Each point is reached from the start by the listed moves, each made 0, 1 or 2 times, or once backwards (-1), plus a little noise. Say if it took an odd or an even number of moves. Then give how often each move was made.
In the rows, zero is written as 128.

Moves:
(1): [184 148 173  53 132 134]
(2): [175 121 174 128 136 120]
(3): [146 116 170  76  98 162]
Start: [130  97 108 146 106 123]
Points:
[119 105  68 196 139  90] -> odd (0, 0, -1)
[189 120 150  73 110 129] -> odd (1, 0, 0)
[204 105 195  19  78 166] -> even (1, 0, 1)

Moves:
(1): [137 117 119 120 146 137 124 128 130 128 143 131 132 115]
(2): [132 141 126 120 121 141 136 123 134 122 123 134 121 122]
(3): [124 136 138 138 115 123 139 118 121 124 136 133 114 120]
(4): [136 133 112 144 134 138 123 114 140 121 132 124 116 138]
(5): [120 140 127 129 139 138 122 122 128 144 121 119 135 134]
(6): [120 122 124 113 125 130 125 123 125 125 142 131 133 119]
(7): [116 121 139 124 142 141 138 137 131 124 127 127 120 131]
(8): [136 134 127 122 121 145 129 136 131 123 123 122 130 128]
(9): [126 144 133 117 130 124 118 110 137 127 130 123 139 130]
(10): [132 120 122 123 119 124 144 127 133 124 123 118 121 121]
(11): [122 139 130 123 133 127 135 122 131 132 142 132 114 134]
Start: [127 130 135 123 131 135 132 114 116 125 119 130 122 127]
Points:
[120 158 118  56 116 170 165  63 138 113 156 114 109  84] -> odd (1, 1, 1, 0, 1, 2, 0, 1, 1, 2, 1)
[131 178 119  84 146 210 138  61 155  77 202 149  68 121] -> odd (1, 1, 1, 2, -1, 2, 1, 2, 1, -1, 2)
[102 144 129 157 218 193 143  72 130 136 176 116  71 139] -> even (2, -1, 2, 2, 2, 0, 2, 0, 0, 0, 1)
[ 99  37 132  61 166 152 171 166 106 120 141 113 128  90] -> odd (1, -1, -1, -1, 0, 2, 2, 0, -1, 2, 0)
[110 123 168 138  79 116 222 125 110 101 143 125  32 126] -> even (-1, -1, 2, 0, -1, 0, 1, 1, -1, 2, 2)
[118 109 162 101 139 147 249 124 120  98 163 163  16  68] -> odd (2, 2, 2, -1, -1, -1, 2, -1, -1, 2, 2)

Moves:
(1): [153 133 118 127 125 128 125 132 132 127 133 129 119 126 142 134 135 126
 134 127 134 125 124 119 117 133]
(2): [136 123 126 137 124 129 139 117 123 121 134 117 138 130 137 125 131 122
 116 142 122 121 133 121 121 119]
(3): [131 125 126 136 123 121 132 133 130 123 118 121 120 123 133 127 127 121
 115 126 123 135 127 126 127 128]
(4): [120 126 137 145 132 132 131 122 127 129 133 126 129 129 121 134 118 117
 134 131 120 134 130 113 131 126]
(5): [122 132 143 124 129 125 130 141 131 127 132 142 122 124 132 136 123 124
 114 138 134 135 109 128 129 115]
(6): [134 131 130 133 130 134 121 125 127 128 131 121 127 140 131 128 137 121
 130 126 120 121 127 122 131 136]
(7): [125 115 133 121 130 128 134 134 129 118 133 128 121 126 128 131 126 122
 128 130 131 123 132 135 122 130]
(8): [132 115 131 131 128 131 130 146 120 123 127 121 136 130 121 124 135 145
 134 124 130 127 142 123 126 130]
(9): [132 125 121 130 136 132 139 130 139 129 123 118 130 134 124 130 136 132
 134 130 125 119 130 133 132 130]
(10): [135 139 130 120 122 134 120 141 127 141 126 144 123 117 122 123 120 119
 131 121 138 118 133 145 128 124]
(11): [113 135 138 142 128 128 122 129 143 133 143 131 131 125 102 133 116 125
 125 117 124 131 129 129 119 122]
(12): [134 144 114 126 118 133 122 135 126 121 129 133 120 140 133 116 125 128
 135 119 144 133 117 132 124 131]
(13): [132 122 132 124 132 130 123 127 128 118 120 129 143 126 123 134 133 119
 141 118 125 130 122 132 120 120]
(14): [130 130 113 129 130 120 144 127 122 133 132 125 119 133 133 131 143 125
 121 132 126 130 131 125 142 132]
(15): [120 134 122 141 137 135 128 136 128 125 135 130 120 111 143 140 128 125
 122 125 128 120 119 135 118 131]
(16): [128 142 123 132 124 125 117 128 139 124 122 133 114 121 128 128 138 119
 136 128 136 127 126 119 127 123]
(17): [135 112 136 132 136 114 128 127 121 122 126 133 127 125 126 123 132 122
 124 134 127 120 120 127 123 129]
(18): [144 131 134 134 120 129 120 118 128 114 130 116 126 133 134 129 128 128
 138 124 129 118 122 126 140 130]
(19): [123 129 135 132 148 116 139 131 127 124 134 122 125 128 130 137 129 115
 130 123 134 123 133 122 122 139]
(20): [124 111 125 120 134 108 128 139 133 130 140 137 137 134 133 131 121 120
 137 138 143 118 131 143 123 129]
(21): [138 113 120 123 132 141 110 122 125 119 126 127 152 129 115 124 126 122
 120 132 135 125 133 132 126 136]
(22): [130 130 128 130 129 131 129 129 131 130 127 123 121 131 132 121 133 133
 132 126 135 139 140 133 131 127]
(23): [133 119 128 132 119 134 116 124 136 115 129 153 138 152 130 139 117 152
 130 134 120 121 152 135 130 125]
(24): [142 123 126 120 135 119 111 132 117 123 127 119 124 131 126 146 125 120
 128 135 142 118 129 143 101 135]
Start: [136 126 144 122 138 118 122 130 116 131 135 127 150 139 118 121 127 129
 122 149 121 135 118 126 126 130]
Points:
[188  26 175  29 197  84 132 171 133 112 109 138 206 122 101 107 145  25
 147 154 161  70  87 218 149 149] -> odd (0, -1, 1, -1, 1, 1, 2, -1, 2, 2, -1, -1, 2, 0, -1, -1, 1, 1, 1, 2, 2, 0, -1, -1)
[133 134 161 141 131 132 127 134  84  72 152 105 191 142 105 111  77  89
 156 115 151 109 145 125  84 125] -> odd (-1, 2, 0, 1, -1, -1, 1, 1, -1, 1, 0, 2, 1, -1, 0, 0, -1, 1, 2, 0, 0, -1, 0, 0)
[129 176  87 131 114  94  19 135 138 109 175 152 115 211 138 154 104 125
 158 147 196 144 119 199 103 147] -> odd (-1, -1, 0, 0, 0, 1, -1, -1, -1, -1, 1, 2, 0, 1, 1, 1, -1, 1, -1, 2, 0, 2, 1, 2)
[148 141  85 199 188 122 208 155  41 106 151  17  76 195 207 142 192 119
  63 178 107 134 145 113  94 179] -> odd (-1, 2, 1, 1, 0, 2, 0, 1, 1, -1, -1, 2, -1, 2, 2, -1, 0, -1, 1, -1, -1, 2, 0, 2)
[130  44 249 102 161  63 124 194  85 119 142 169 175  79  89  94 116  46
 153 221 192 124 136 135  97  44] -> odd (-1, 2, -1, 2, 2, -1, 1, 2, -1, 2, -1, -1, 1, -1, -1, 2, 2, 0, 0, 2, 0, 2, -1, 0)

Moves:
(1): [131 133 134 133 141 149 127 125 111 135 129 115 136 131 113 140 122 120
 131 114 117 140 139 126 122 137 126]
(2): [130 120 129 115 128 140 138 132 122 126 129 120 136 142 120 122 135 144
 116 132 122 133 127 128 130 132 128]
(3): [125 126 130 119 132 131 123 131 132 128 127 123 132 126 128 130 131 132
 130 132 124 128 130 131 111 120 129]
(4): [125 127 131 127 129 127 137 127 121 128 122 136 133 124 124 135 129 129
 129 126 132 125 139 131 126 123 127]
(5): [133 127 127 128 127 130 129 133 126 125 128 126 133 125 119 119 134 131
 145 129 133 114 130 130 139 133 121]
(6): [127 132 117 132 137 126 135 133 123 127 130 134 125 133 120 133 130 135
 122 149 126 122 117 131 121 121 127]
(7): [130 122 120 117 130 133 127 130 127 121 125 125 136 127 126 138 133 124
 134 119 127 122 124 129 131 123 121]
(8): [133 133 129 139 123 124 136 132 128 128 124 118 123 126 140 133 125 128
 127 128 132 126 126 136 134 133 128]
(9): [120 115 144 126 124 148 121 115 129 135 123 127 130 122 132 133 132 140
 109 138 110 118 129 143 129 125 124]
(10): [134 127 146 124 128 130 125 117 112 130 127 123 130 131 132 141 130 114
 127 125 136 123 128 135 123 118 125]
(11): [128 125 123 124 121 129 133 141 130 129 134 134 142 131 129 127 125 127
 135 127 132 127 129 137 126 137 124]
(12): [134 136 119 119 121 122 135 111 135 133 137 122 148 124 122 127 123 117
 119 139 128 120 118 134 125 135 143]
(13): [121 138 126 108 124 135 133 146 148 125 121 132 137 131 122 119 126 131
 125 133 119 121 110 122 117 123 129]
(14): [127 127 140 123 127 120 130 130 120 114 141 132 128 121 123 132 122 135
 142 116 123 124 121 129 140 139 125]
(15): [137 121 134 124 137 136 123 139 122 145 130 126 147 124 126 132 129 138
 122 120 130 124 125 130 119 140 126]
(16): [123 124 132 130 123 127 124 115 130 124 122 130 118 125 133 139 132 122
 125 137 129 135 128 126 131 130 124]
(17): [143 133 130 131 128 137 129 123 134 130 124 127 121 143 160 121 125 138
 136 144 115 123 128 127 139 127 136]
(18): [135 132 120 136 128 126 128 145 141 127 135 137 117 133 111 127 138 118
 128 127 123 122 125 125 109 120 142]
(19): [132 126 132 126 130 127 122 119 115 133 113 126 132 135 131 131 128 129
 139 128 116 135 116 137 129 125 132]
(20): [130 127 128 126 122 124 129 114 126 134 130 126 122 128 123 138 125 127
 130 134 125 125 128 125 131 120 129]
(21): [121 131 126 132 127 129 120 129 140 134 120 124 146 133 123 130 135 129
 124 122 128 126 126 117 139 120 136]
(22): [122 110 125 121 132 125 132 142 135 121 130 121 131 127 116 129 131 125
 120 129 124 116 133 120 132 122 125]
(23): [133 129 127 125 138 122 129 122 147 130 128 119 124 144 130 130 135 129
 126 132 126 126 119 124 133 134 121]
(24): [142 135 126 136 120 121 119 121 126 124 130 123 132 126 120 130 128 131
 128 133 122 122 132 131 133 141 119]
Start: [136 139 124 117 117 125 119 122 132 132 114 131 118 132 119 138 120 123
 128 119 142 125 134 127 113 137 126]
Points:
[153 161 121  94 162 111 128  72  95 127  69 137 102 183 101 249 159  51
 218 147 148 123  93 157  64  68 112] -> even (1, -1, 2, 2, 1, 2, 2, 0, -1, 2, 1, 0, 0, 0, -1, 2, 0, 1, 2, 1, 0, -1, 2, -1)
[218 131 113 150  47 125 103  22  70 134 101 125  87 157 133 228 134  49
 141 205  98  91 113 213 109 114 132] -> even (0, 0, -1, -1, 0, 1, 2, 1, 1, 2, 2, 1, -1, -1, -1, 2, 1, 2, 2, 2, -1, 0, -1, 2)
[152 196  89  56 118 206 184 144 187 160  95  86 214 235 142 106 132 173
 127 212 120  70  82 131 131 111 142] -> even (1, 2, 1, 0, 2, 2, 0, 1, 0, 1, 2, 1, 2, -1, -1, -1, 2, -1, -1, 1, 2, -1, 1, -1)
[146 108  69  71 148 169 150 215 214 107  74 119 128 201  70 152 208 155
 118 169 105  59 148  50  93  34 150] -> even (0, 2, 2, 2, 1, 1, 2, 0, -1, 0, -1, -1, 1, -1, 0, 1, 2, 2, -1, 1, 2, 2, 0, 0)
[178 114 110 106 164 227 128 202 138 173 123 142 144 179  27 148 153 163
 129 174  57  42 146 160  47 137  88] -> odd (2, 0, 0, 1, 2, 2, 0, -1, 2, 0, 2, -1, 1, -1, 1, -1, 1, 2, 0, 1, -1, 1, 1, 1)
[168 106 151 134 120 104 169 150 124  97 152 113  61 193 107 205 165 119
 156 131 163  91 130 105 157 121 123] -> even (0, 2, 0, 0, 1, 1, 0, 2, -1, 2, 1, -1, -1, 2, 0, 2, 1, 2, -1, 2, 1, 1, 1, -1)
[197 115 137  85 158 152 169 143  99 102  90  96 109 174  80 176 129 147
 217 115  61  94 110 105 175 184 114] -> odd (2, 1, -1, 2, 2, 0, 1, 1, -1, -1, -1, 0, 1, 2, 1, 2, 2, 1, 2, 1, -1, 2, 1, 0)
[195 168 173 131 103 143 137 140 138 126 108  92 112 156 142 116 130 208
 132 116 123 108 139 124 159 207  92] -> odd (0, 2, 0, 1, 1, -1, -1, 2, 0, 0, -1, -1, 1, 1, 1, 0, 1, 0, -1, 0, 0, -1, 1, 2)
[ 93 156 145 100  81 200  62 130 149 170  55 119 164 131  81 116 113 161
 124 118  50 151 119 159  60 108 133] -> even (1, 0, 2, -1, 0, -1, -1, 0, 2, -1, 1, -1, 2, -1, -1, -1, -1, 0, 2, 1, 1, -1, -1, 1)
[116 148 122 138  85 125 172 172 103 110 126 186  95 147  30 134 161 103
 158  94 208 132 175 103 107 103 138] -> odd (0, 2, -1, 2, 2, 0, -1, 0, -1, 1, 1, -1, 0, 0, -1, 1, -1, 2, -1, 1, 1, -1, -1, -1)

Moves:
(1): [129 113 125 115 130 125 129 125 128 142 125 117 126 125 131 136 129 131
 128 118 136 130 116 117 130]
(2): [128 126 123 139 127 132 127 122 129 119 119 117 126 125 129 134 131 130
 127 133 131 116 133 125 134]
(3): [123 115 126 122 133 134 126 135 124 147 116 142 117 127 139 122 133 132
 126 128 133 125 134 127 138]
(4): [130 132 138 120 122 123 117 112 140 117 131 124 130 126 131 115 122 142
 130 119 129 135 132 130 134]
(5): [134 130 123 134 127 125 131 133 129 142 132 134 133 128 122 133 127 117
 137 121 128 124 150 131 125]
(6): [133 121 122 120 120 126 134 133 129 136 133 122 113 121 135 130 126 128
 130 134 136 128 134 129 126]
(7): [123 120 127 124 131 132 125 133 128 128 133 122 122 123 122 127 130 124
 139 127 139 128 124 135 126]
(8): [144 121 121 126 127 123 114 120 127 129 131 132 133 141 125 133 108 132
 130 125 137 122 128 121 130]
(9): [147 127 139 124 119 124 129 139 120 134 130 122 136 122 125 124 130 141
 127 126 136 117 125 119 125]
(10): [127 118 133 135 106 121 126 146 126 129 114 128 121 131 130 112 120 142
 146 117 119 132 149 133 114]
(11): [132 124 122 131 131 130 136 125 129 140 129 126 110 129 123 125 139 127
 126 128 113 119 123 134 132]
(12): [132 130 126 126 127 125 134 132 130 135 125 126 132 135 121 125 138 122
 126 118 130 127 116 121 130]
(13): [147 126 132 124 124 126 127 123 123 137 123 117 140 125 130 135 132 122
 130 123 140 128 117 132 136]
(14): [129 133 135 139 133 122 145 147 132 135 140 126 138 131 132 119 135 128
 133 130 131 133 136 138 123]
(15): [133 135 142 130 133 124 130 134 128 125 134 123 118 128 131 129 130 126
 136 124 129 132 126 120 133]
(16): [116 122 124 129 128 127 126 141 140 123 135 128 128 126 115 127 119 132
 133 128 119 124 119 134 141]
(17): [115 140 135 137 115 135 127 123 131 127 133 131 127 134 132 114 123 137
 131 121 126 134 117 119 130]
(18): [113 126 119 118 128 125 142 139 115 131 136 120 129 128 120 111 126 118
 136 123 119 124 135 139 141]
(19): [141 133 124 118 140 127 136 126 127 132 109 126 122 130 119 130 113 139
 121 127 135 129 119 130 133]
(20): [134 131 137 133 122 143 136 119 132 122 118 129 133 138 114 126 123 133
 126 133 118 136 133 123 130]
(21): [128 143 139 119 129 111 147 119 122 147 122 151 138 124 116 128 135 124
 126 126 141 133 116 123 127]
(22): [124 133 138 131 136 134 135 133 135 122 124 124 131 125 134 122 114 117
 126 147 126 122 131 135 126]
(23): [131 136 118 125 127 127 140 136 126 127 129 127 144 128 126 125 129 123
 148 123 120 129 128 135 133]
(24): [130 116 121 128 129 141 143 130 128 133 127 140 117 134 127 137 120 125
 122 116 120 115 133 141 133]
Start: [130 117 127 120 125 137 105 127 117 112 118 131 148 123 135 140 132 109
 132 123 120 126 134 117 128]
Points:
[189  50 114  71 169 208 146  90  97 132  68 105   7 133 142 167 112 154
  79 123 124 102 166 131 204] -> even (0, 1, 2, 1, -1, 2, 0, 0, 0, -1, 1, -1, 0, 0, 2, -1, -1, 1, 2, 2, -1, -1, -1, 2)
[128  43  29 138 176 132  82 166 138 170 167 169 117 173 110 208 142  52
 136  66  82  64 138 101 183] -> even (1, 0, 1, -1, 2, -1, -1, 2, -1, -1, 1, 2, -1, 0, 1, 2, -1, 0, -1, -1, -1, -1, 0, 1)
[158 111 136  89  64 111  85 161 105  94 161 106 168 122  83  46  61 159
 227 112 127 121 224 142 129] -> odd (-1, 0, 0, 2, 1, 1, 2, 2, 2, 1, 0, -1, -1, 0, 0, 0, 0, 2, 0, 1, 0, 0, 1, -1)

Moves:
(1): [134 131 122 129 125 125 131 127 130 137 133 119 135 119 134 140 125 133
 123 128 129 127 137 126 130 128]
(2): [134 115 134 115 130 140 135 124 127 128 126 131 132 130 127 124 124 121
 129 120 146 139 132 126 126 124]
(3): [138 129 130 109 117 147 128 132 125 138 118 143 123 132 125 132 136 122
 134 117 130 132 112 135 125 134]
(4): [121 117 127 120 135 103 126 122 121 128 140 132 129 139 125 131 128 123
 127 123 131 120 126 117 117 120]
(5): [115 120 124 127 135 124 115 155 141 130 131 121 111 131 130 128 131 123
 128 126 119 131 126 133 124 128]
(6): [130 137 125 132 127 139 125 122 126 125 131 130 126 136 130 130 131 121
 123 137 133 130 130 131 130 126]
(7): [128 140 141 119 110 136 134 111 114 125 143 127 102 125 110 126 134 114
 121 123 133 118 128 129 126 127]
(8): [134 136 138 134 134 124 118 121 122 131 120 132 130 130 123 129 127 117
 129 129 122 128 124 124 123 120]
(9): [124 128 123 121 124 131 126 124 123 128 119 105 132 135 133 128 117 126
 133 137 121 130 122 130 131 129]
(10): [123 133 132 125 129 143 132 138 119 130 134 144 113 132 120 142 133 145
 125 118 128 132 139 126 135 123]
(11): [134 131 127 122 133 139 140 134 117 132 128 126 140 117 119 137 125 140
 136 140 134 127 122 108 115 134]
(12): [135 134 133 146 125 126 129 155 133 126 135 119 127 140 130 138 137 120
 124 129 139 125 127 117 134 132]
(13): [134 121 132 133 127 128 126 127 131 112 127 119 124 130 137 134 142 128
 133 119 120 137 118 121 135 126]
(14): [126 129 121 126 117 134 134 133 128 132 129 121 128 132 121 108 126 127
 116 135 137 131 110 140 127 115]
(15): [104 115 137 137 128 133 132 134 122 128 130 127 134 120 125 120 125 114
 123 125 137 122 128 121 122 119]
(16): [130 130 129 127 130 123 109 133 126 129 124 130 130 127 132 130 130 131
 135 135 118 138 124 110 135 126]
(17): [127 129 129 135 119 128 139 129 126 123 125 121 131 120 122 134 124 127
 137 131 121 128 131 131 122 123]
(18): [135 129 132 129 132 137 136 126 128 130 129 136 126 137 132 122 130 107
 117 134 119 118 132 133 129 129]
(19): [134 126 125 133 129 131 135 122 130 128 128 126 140 129 125 116 139 109
 123 122 131 133 133 122 128 134]
(20): [137 122 145 144 139 126 121 143 126 139 127 131 147 129 118 141 132 126
 117 137 131 138 130 142 138 131]
(21): [127 126 121 130 131 116 127 117 133 135 128 130 122 129 129 123 131 138
 116 130 135 133 123 122 127 132]
(22): [133 130 132 125 115 119 128 133 126 123 134 123 132 122 125 127 128 134
 114 121 127 139 120 120 118 128]
(23): [141 124 122 122 122 129 139 123 119 128 124 121 112 123 134 128 134 125
 122 122 137 119 138 140 126 138]
(24): [127 139 136 122 134 128 126 134 128 134 134 114 118 136 143 125 130 126
 141 136 134 129 139 125 126 125]
Start: [133 142 131 124 141 120 123 132 139 131 129 153 123 128 132 134 135 142
 138 135 134 141 129 121 116 123]
Points:
[191 162 146 162 193 141 155 101 159 186 130  91 155 150 164  74 148  70
  79 203 185 151 135 132 119 111] -> odd (2, 1, -1, -1, 0, 0, 0, 2, 0, -1, 1, 0, 1, 2, 0, -1, -1, 2, 1, 1, 2, -1, 0, 2)
[189 178 110 113  89 154  80 198 130 134  89  46  90 162 197 166 150 181
 146 145 156 221  59  63 147  89] -> odd (2, 1, 1, -1, 0, 1, -1, 2, 2, 1, 0, 2, 2, 2, 0, 2, 0, -1, -1, -1, 1, 1, 1, 1)
[158 148 116  95 112 221 213 133 114 141 110 119 190 124 145 139 155 122
 170 123 145 160  94  61  89 114] -> even (2, 0, 2, 0, -1, 0, -1, 0, 1, 1, 2, 0, 2, 1, 1, -1, 1, 1, 2, -1, 0, 0, -1, 1)
[101 141  95  98 131 160 124 184 118 165 132 132 109 114 141 102 183  52
 170 159 156 122  96  56  56 118] -> odd (1, -1, 2, 1, 2, 2, 0, 0, -1, -1, 2, 0, 0, 1, 2, 2, 1, 0, 2, -1, 0, -1, 1, 1)
[147 179 132 131 164 112 129   7  83 155 117 111 126 114 158 146  96  90
 114 206 107  67 158 108 110 129] -> odd (2, -1, -1, 0, -1, 1, 1, 2, 2, -1, 1, -1, 0, -1, 1, 0, -1, 2, -1, 0, 1, -1, 1, 0)
[115  60 182 162 163 144 123 218 138 136  84 190 140  82  94 121 154  67
 112  52 158 181 184 147  94 122] -> odd (-1, 2, 0, -1, 2, -1, -1, 2, -1, 1, -1, 0, -1, -1, 2, 0, 1, -1, 2, 1, -1, 1, 2, -1)
[132 115 143  98 170  82 156  87 116 111 134 186 138 178 113 131 100 183
 115 131 100 162 111 111  94  63] -> even (-1, 1, -1, 2, -1, -1, -1, 1, 1, 2, 0, -1, 1, 1, -1, -1, 1, 2, -1, 0, 1, 1, -1, 0)
[149 141 172 120 168  77 182  48  57 200 181 137 111  83  66 146 117 102
  76 191 237  86 169 137  41  94] -> even (2, 1, -1, 2, 0, 1, 2, 2, -1, -1, 2, -1, -1, 1, 1, -1, 1, 0, -1, 2, 2, -1, 2, 1)
[188 127  80 113 105 100 107 159 164 127 176 119 148 203 144 114 198  84
  35 126 123 199  39  71 124 118] -> odd (2, 0, 1, 2, 1, 2, 0, -1, 1, 0, 0, 1, 2, 2, -1, 1, -1, 2, 2, 0, 1, 2, -1, -1)
[126 109 200 168 154  96  87 113 125 125 124  57 148  76 167 159 141  97
 138 121 122 151 168 146 152 118] -> odd (2, 0, -1, -1, 0, -1, 1, 1, 1, -1, -1, -1, 2, -1, 2, 0, -1, -1, 0, 2, -1, 0, 1, 1)
